Rows are points. The window is the flat piece filled in between its corners: a triangle in 3 columns, a solid with four corners in 4, and so on. A path goes straight from each point to the next, and from the last back to the first. After which points does the path pass through the window?

Window (4 x 4)
-53	22	-24	36
76	30	10	4
-44	-35	11	7
12	34	5	-14
Path:
(1): -28	3	45	40
(2): -22	20	-31	1
(3): 41	12	-20	9
(4): 1	8	54	-1
(5): 47	34	48	27
(6): 66	26	-6	-4
(7): -36	-28	-33	0
(8): -43	0	22	26
Through the window after points: 1, 3, 5, 7

Window (6 x 6)
-27	-32	4	-58	6	16
77	5	-41	2	-12	23
-26	-47	65	-17	31	-26
31	38	-24	12	27	-26
67	45	14	-21	-2	-13
-51	-46	56	-29	-23	-47
Path:
(1): -27	-10	14	-27	-5	25
(2): -3	-39	3	-67	18	-12
(3): 34	5	-12	-14	24	-34
(4): 24	27	-14	16	-2	5
(5): -5	-10	43	13	1	-3
(6): -10	-48	-22	-52	19	-42
(7): 58	10	-2	-42	22	-42
(8): 1	40	0	35	-7	23
Through the window after points: 1, 3, 7

Window (6 x 6)
-6	-25	-39	-18	26	48
-46	-47	18	26	-12	-40
-17	-13	-16	42	-22	-15
-26	-6	-8	8	64	20
10	33	38	-15	28	76
26	72	19	-30	10	-29
Path:
(1): -63	47	9	13	-24	-11
(2): -56	12	-7	8	12	15
(3): 27	-24	-4	17	70	13
(4): -15	-105	-1	59	38	17
(5): -75	-4	-9	11	-51	-32
(6): -23	45	-16	-1	-3	7
(7): 14	-16	0	-12	44	-20
(8): 9	-15	-2	16	31	19
(9): -38	-7	-12	-26	14	39
(10): -10	28	-13	-20	32	31
(11): 19	9	-9	-8	33	33
(12): 52	-19	-14	15	14	-15
Through the window after points: 2, 8, 12

Window (8 x 8)
98	17	32	5	9	-5	58	-49
34	-2	35	-24	-40	-11	31	-58
50	10	22	17	15	-70	34	-16
-4	-64	30	4	-22	16	62	2
34	-28	10	13	-79	-2	57	24
-22	16	0	35	24	30	-41	42
-36	45	-51	34	25	30	7	-5
-15	-8	-79	13	59	35	-64	1
Path:
(1): 1	0	-26	-51	39	-10	13	40
(2): 14	-15	4	39	-24	25	4	-60
(3): 40	17	9	50	12	-18	-7	-3
(4): -1	28	-9	-34	25	-19	24	-4
(5): 5	6	-4	4	24	14	-5	24
(6): -10	35	11	95	-13	38	-30	-15
(7): -8	18	-31	66	-6	19	-18	-44
(8): 4	34	-14	-26	31	13	51	16
(9): 10	14	-10	-20	5	-6	51	17
(10): -7	18	-15	68	20	-1	-17	-32
(11): 1	2	-5	48	13	14	-28	-5
(12): 8	26	5	-32	22	28	27	44
(13): -8	32	-20	0	6	15	26	5
(14): -5	-12	-34	68	-20	16	8	-11
(15): 22	-8	3	60	11	-31	2	-36
(16): 37	34	22	-52	10	-31	39	40
Through the window after points: 1, 5, 7, 9, 11, 13, 15

Window (8 x 8)
-75	-1	53	37	-58	-25	18	-60
-5	21	-8	16	34	56	-11	-29
19	-86	-47	37	44	-10	18	-29
-9	34	-13	-31	18	26	37	-48
37	-13	7	-32	35	15	15	-6
51	47	-15	-31	-6	-4	-18	-32
-60	-15	10	28	4	-53	1	-27
70	37	0	-11	53	6	34	-32
Path:
(1): 15	11	27	-16	65	-1	9	-87
(2): -11	51	-1	-3	-24	24	22	7
(3): 6	55	-14	23	1	10	50	-2
(4): 50	0	11	-24	34	-6	-8	-58
(5): -2	-58	39	-12	35	-2	-8	-69
(6): 24	-9	-60	31	22	-5	20	-6
(7): -3	-23	-14	19	10	25	23	-1
(8): 20	-23	5	-1	61	-16	20	-55
(9): -11	-25	6	-5	23	17	-7	-53
(10): -1	17	-18	20	-10	-32	36	32
(11): -12	11	-17	37	8	-18	42	20
(12): 5	-29	1	-5	15	-17	10	-49
Through the window after points: 3, 5

Window (9 x 9)
-23	43	10	59	42	-2	-7	25	-12
65	5	-1	-73	71	-8	10	15	7
-10	18	-2	0	-3	-22	43	70	-19
-39	-33	5	58	85	3	-19	14	11
-27	-14	47	22	-44	-7	-57	1	-21
-27	-34	25	26	30	0	1	-34	-54
-61	2	-22	-4	48	-6	-16	4	50
-36	-11	25	16	34	-44	-50	-15	-5
29	-62	24	55	-22	-28	45	-11	42
Path:
(1): -13	-11	-16	30	27	-8	-11	15	2
(2): -27	-1	80	20	37	4	27	21	4
(3): -37	11	44	15	40	-7	-10	13	-8
(4): -30	-6	-10	21	51	-10	-36	7	-24
(5): -5	-31	-5	54	19	-37	-14	-18	-22
(6): -50	-33	51	41	20	13	10	9	30
(7): -30	-2	60	18	35	-15	40	-5	35
(8): -7	-9	-17	21	13	-16	-43	27	-2
Through the window after points: none

Window (9 x 9)
-58	43	-10	-19	-15	33	-21	3	-12
7	-18	-46	19	14	-30	-18	-3	90
59	19	-14	-22	-8	-31	-34	-23	-18
37	-11	-54	-46	-2	-33	25	14	-18
8	8	-20	10	35	-100	-32	8	-7
11	63	-24	36	-26	-41	5	-20	-1
50	-73	0	-21	59	90	41	-73	-16
11	20	13	30	-21	-39	-15	44	47
-15	-83	0	24	-53	15	-44	21	-20
Path:
(1): 28	-22	-33	9	30	13	-14	8	-35
(2): 1	-35	40	-37	-63	31	16	-56	-13
(3): 2	-22	-10	-14	-21	-71	17	-14	33
(4): 25	-5	-31	22	20	57	-53	51	14
(5): 8	3	-43	-9	14	25	-21	10	8
(6): -28	18	22	-7	-66	-2	9	-28	26
(7): 9	13	25	14	-21	-49	-13	14	45
(8): 17	8	-35	27	6	-5	-12	43	6
(9): 2	15	-11	8	7	30	-38	15	3
(10): -10	-13	2	12	-8	-23	-2	-35	21
(11): -3	6	1	-20	-9	-31	7	-22	-8
(12): 30	-6	-42	39	24	33	-42	29	-21
Through the window after points: 7

Window (11 x 11)
18	-15	43	-39	14	23	-51	8	-17	35	-85
-66	-36	-59	-7	41	-29	-5	15	-6	-27	24
15	-20	18	30	-55	77	-28	-22	37	-20	-19
-74	8	-30	-38	2	-71	4	23	12	-75	-1
-76	-23	-30	-51	-43	-14	29	18	12	-3	13
-28	-31	0	3	19	15	-7	-12	40	47	-101
51	-27	19	52	15	-55	-65	-86	19	37	14
-5	0	64	-3	18	9	10	43	11	24	-50
-54	36	-28	-42	-1	-22	-23	51	40	-7	15
58	-9	-41	-9	40	-25	2	-69	7	-4	4
13	15	2	33	3	6	-18	-23	-29	41	-67
Path:
(1): -59	-2	-6	15	42	-16	-27	-32	-20	14	15
(2): 18	-37	-19	-16	-22	-29	-2	8	38	-7	-13
(3): 8	-24	-43	-21	-3	-37	-6	33	10	-39	-45
(4): -58	6	-7	-3	3	3	-26	-52	19	24	8
(5): -39	-5	14	-21	15	28	-16	-97	32	-19	-24
(6): 45	-20	-35	15	-4	-11	-7	21	2	2	1
(7): -4	-31	-9	-11	-29	-20	7	17	20	11	-23
(8): -73	14	11	-23	29	1	-15	-22	4	2	6
(9): -35	18	48	0	22	3	-15	-20	29	40	-35
(10): 12	-30	-9	-37	-9	-2	-15	53	-14	-11	-39
(11): 1	-23	-22	-18	-9	-14	-20	19	12	-21	-23
(12): -22	7	13	-3	-9	0	-7	-24	24	12	-14
Through the window after points: 1, 5, 7, 9

Window (11 x 11)
-37	-68	-54	10	11	48	5	11	-15	3	-5
-84	6	-46	24	3	27	21	-14	26	-15	58
-6	22	32	32	-20	-38	-8	23	-8	-67	-7
-10	-45	-77	3	-41	-9	27	8	25	-66	35
36	27	26	21	-74	-24	6	5	5	-21	23
51	-63	-42	-51	51	20	-4	74	18	-17	-2
107	-39	-36	8	52	20	1	36	29	-33	-33
21	9	50	4	-25	-22	18	16	44	-24	-53
-3	25	-5	39	-44	-54	-24	17	32	-8	-12
8	54	17	25	-37	-66	44	19	-9	-19	-26
62	-39	-35	-41	46	-9	-17	-16	12	-28	-13
Path:
(1): 12	-35	3	22	9	-24	23	14	10	-8	-11
(2): 25	17	-43	-19	-25	45	-15	29	1	-60	10
(3): -8	24	-19	-29	-1	26	-26	23	-2	-39	-54
(4): 50	-47	9	27	0	-58	35	-5	30	-15	25
(5): -35	-53	-1	53	10	-28	24	1	30	3	38
(6): -36	59	-50	-10	-29	25	-8	4	14	-40	10
(7): 13	19	-16	-17	-19	-15	12	28	14	-26	-19
(8): 32	-23	7	27	14	-33	16	12	-1	-24	-8
(9): 21	-8	-2	23	8	-28	22	12	11	-22	14
(10): 7	35	-45	-8	-47	39	-4	21	21	-29	-37
(11): 7	40	-29	-43	-35	4	-54	33	16	-28	-20
(12): 28	-16	1	25	-11	-27	29	12	19	-33	14
Through the window after points: 3, 5, 7, 9

Window (12 x 12)
23	2	-32	-61	50	38	23	24	-1	-4	-57	-7
7	-27	20	16	-13	4	29	12	20	-1	-9	-16
26	-36	-10	7	-38	37	-20	26	-48	-31	-28	-1
17	-14	-14	28	-27	-29	-17	-52	-20	42	-8	-57
46	11	-1	46	-4	-23	3	-26	-33	-50	-14	33
-47	29	-31	-54	-51	5	-34	28	57	0	17	40
17	-6	0	-20	3	-26	8	42	-48	26	49	-8
-13	-12	18	5	28	-32	-24	16	-32	-30	-37	35
-22	52	-22	-57	-19	-7	-43	79	17	-35	-39	2
-17	-30	-46	29	-32	36	30	1	-35	-12	41	-46
11	4	1	22	28	19	-22	20	14	-14	38	18
-16	-33	32	-11	-19	86	41	-4	-23	-32	79	-47
Path:
(1): 19	23	54	46	-20	37	-23	37	-13	14	-5	53
(2): -21	-28	-56	-74	-10	8	16	10	-8	-37	31	-55
(3): -3	-45	-27	-10	29	-80	-32	55	-49	-69	12	-3
(4): 0	35	15	-11	-46	92	27	-4	26	25	6	9
(5): 9	-6	-9	25	-23	-6	0	-28	-39	33	-13	-29
(6): 0	-25	-32	-34	-6	-12	-28	32	48	-52	52	-35
(7): 27	-12	-22	-28	5	2	-20	10	12	-33	6	8
(8): -20	0	16	18	-12	14	21	28	-21	-7	8	6
Through the window after points: 1, 5

Window (14 x 14)
66	24	-17	-9	8	25	-12	-52	-19	15	15	-34	-35	14
2	-21	2	28	-18	-48	15	-19	-36	20	4	-12	24	13
28	6	49	1	-38	27	51	41	-1	2	59	-24	34	-20
45	17	16	-18	-7	-41	9	-12	29	13	-12	-5	-27	-19
35	-2	-23	-4	-4	-21	36	-4	-19	-12	26	34	-2	-46
15	-28	23	-19	6	-6	-15	-13	-19	33	-30	-5	14	-48
1	-6	22	-24	-7	6	48	-14	1	-22	-35	-6	21	-20
10	5	33	-38	18	-40	5	-38	-43	9	21	-7	-12	3
-61	121	47	-37	-36	26	-64	22	40	-43	43	-8	48	0
25	-13	17	-40	8	-14	-2	10	4	9	-18	30	37	16
-10	-33	5	-4	28	-14	-6	-11	31	-13	15	19	-26	-10
-76	48	-21	8	72	-67	-53	88	-58	-21	50	-97	23	44
-4	6	-3	-16	3	-1	36	-3	-16	52	-1	5	-14	-3
4	-8	-4	-51	-46	-8	0	1	-10	4	18	-27	3	-2
Path:
(1): -8	2	18	-20	-9	3	-27	19	-7	-38	-7	1	-21	-6
(2): 4	6	13	-4	-11	-3	1	-1	-22	1	4	-11	-11	-10
(3): 5	0	1	-11	18	-40	19	-9	-7	13	37	-36	25	-3
(4): -16	57	-5	-24	-12	-14	3	-42	9	20	32	-42	22	-4
(5): -6	9	38	-27	-8	-7	-20	24	-13	-23	12	12	5	0
(6): 33	7	27	-4	-27	-34	-11	22	-20	13	-4	29	-45	-11
(7): 10	5	-2	-26	15	-9	21	-23	13	13	2	-22	23	-21
(8): -1	19	7	-7	32	-48	20	-27	25	34	48	-22	56	-5
Through the window after points: 4, 6

Window (14 x 14)
-19	-33	-41	31	-68	3	-2	-19	-32	-15	-19	-6	32	8
25	-4	-54	1	-76	-44	-22	19	11	36	-14	-14	26	1
35	-9	1	27	27	-59	-12	24	-16	-37	6	17	45	-11
-17	-7	37	-62	38	22	-29	-8	-21	4	0	-9	-73	4
4	5	-114	9	-39	-32	-23	-53	4	-8	-6	-16	42	-2
21	-14	-24	-39	34	48	-12	32	-35	25	53	-27	-81	56
32	5	38	6	4	-32	31	-18	-39	15	14	-54	11	-14
-39	-7	19	-62	50	14	24	-1	3	15	17	4	-43	85
19	29	33	94	56	-64	-6	5	-16	2	-40	-7	8	-7
44	4	26	43	2	-16	-31	-9	28	-24	6	-36	16	19
34	-3	-8	-59	17	44	20	-24	-18	9	-17	32	-55	55
3	-25	6	41	40	3	25	-12	28	15	-26	0	34	-43
16	-19	-26	-60	17	10	22	31	-3	-28	-2	-46	-95	50
8	43	-54	10	-89	-16	12	9	2	-17	47	-10	-11	-13
Path:
(1): 32	54	-25	-3	-18	40	9	11	-1	27	-13	-16	59	2
(2): -8	-51	-26	28	19	-43	-1	-32	14	-17	-6	-7	-16	-14
(3): 11	-49	-28	-14	-15	-52	-12	-18	33	18	-1	-10	-21	38
(4): 15	60	-46	8	-49	16	-14	23	-40	7	-9	-18	40	-31
(5): 12	39	-25	-32	9	-19	-6	21	-3	-13	-30	-26	22	8
(6): 26	-38	9	45	-18	-31	8	-18	-25	2	45	1	-13	-7
(7): 5	-36	12	-10	20	-8	25	-10	-4	6	27	24	-34	33
(8): -22	48	-25	-58	33	24	-24	30	-15	8	-6	-61	-22	63
(9): 15	14	-20	-47	4	36	16	41	-17	-57	-31	-64	32	-5
(10): 11	-35	-8	18	21	-41	2	-24	13	35	20	26	-77	30
(11): -33	-37	28	-5	22	-65	-29	-37	21	4	12	13	-47	7
(12): 22	17	-23	-16	18	34	36	31	-19	-4	1	-13	21	40
Through the window after points: 1, 3, 5, 7, 9, 11

Window (14 x 14)
31	4	47	-64	-7	10	-64	28	-34	40	-35	-85	-13	46
29	-21	22	-9	56	-20	-15	8	-65	-4	18	-2	-47	-8
6	-21	41	28	-2	50	-32	0	-5	-38	-10	-34	-51	-4
29	20	20	-39	36	-3	-4	-12	21	-29	16	11	23	19
4	67	-32	21	-13	-37	56	43	54	68	20	-10	18	-43
8	16	-37	44	10	-5	-13	15	-15	29	43	-48	44	-34
-6	103	-64	-74	-15	-22	45	13	31	2	-44	31	6	-52
-36	-31	32	-30	27	38	-4	-25	9	-3	-20	-31	-22	-22
-38	-17	30	42	8	-24	-36	30	-6	-19	47	11	15	-18
-6	30	10	-18	-20	-6	6	-55	-26	17	42	45	-66	-56
-44	31	-43	62	8	13	-1	23	-13	52	47	-21	-17	13
24	-19	6	-16	-11	2	12	-42	-58	22	-44	28	-35	3
-4	-10	65	24	19	59	1	17	-50	-3	24	12	3	-24
25	-47	-1	-11	47	33	-52	9	6	-5	17	40	-6	-20
Path:
(1): 4	80	57	27	26	27	-67	13	-19	6	-24	-25	-43	-19
(2): -9	28	44	24	28	21	-36	-37	-34	7	1	-8	-32	-12
(3): 1	-19	3	-25	10	9	18	18	-4	5	15	2	-5	-19
(4): -5	-14	-12	-13	-24	25	27	21	-4	-2	22	2	7	-19
(5): 10	37	53	38	45	6	-35	-4	-31	30	11	-16	-18	-26
(6): -2	50	-12	35	46	-8	-50	16	21	55	-35	-33	3	6
(7): -8	-35	40	-54	-17	34	31	-1	-33	-42	66	4	-24	-30
(8): 9	-58	-2	-28	-12	7	8	4	-12	4	15	-28	-10	13
Through the window after points: 2, 4, 8
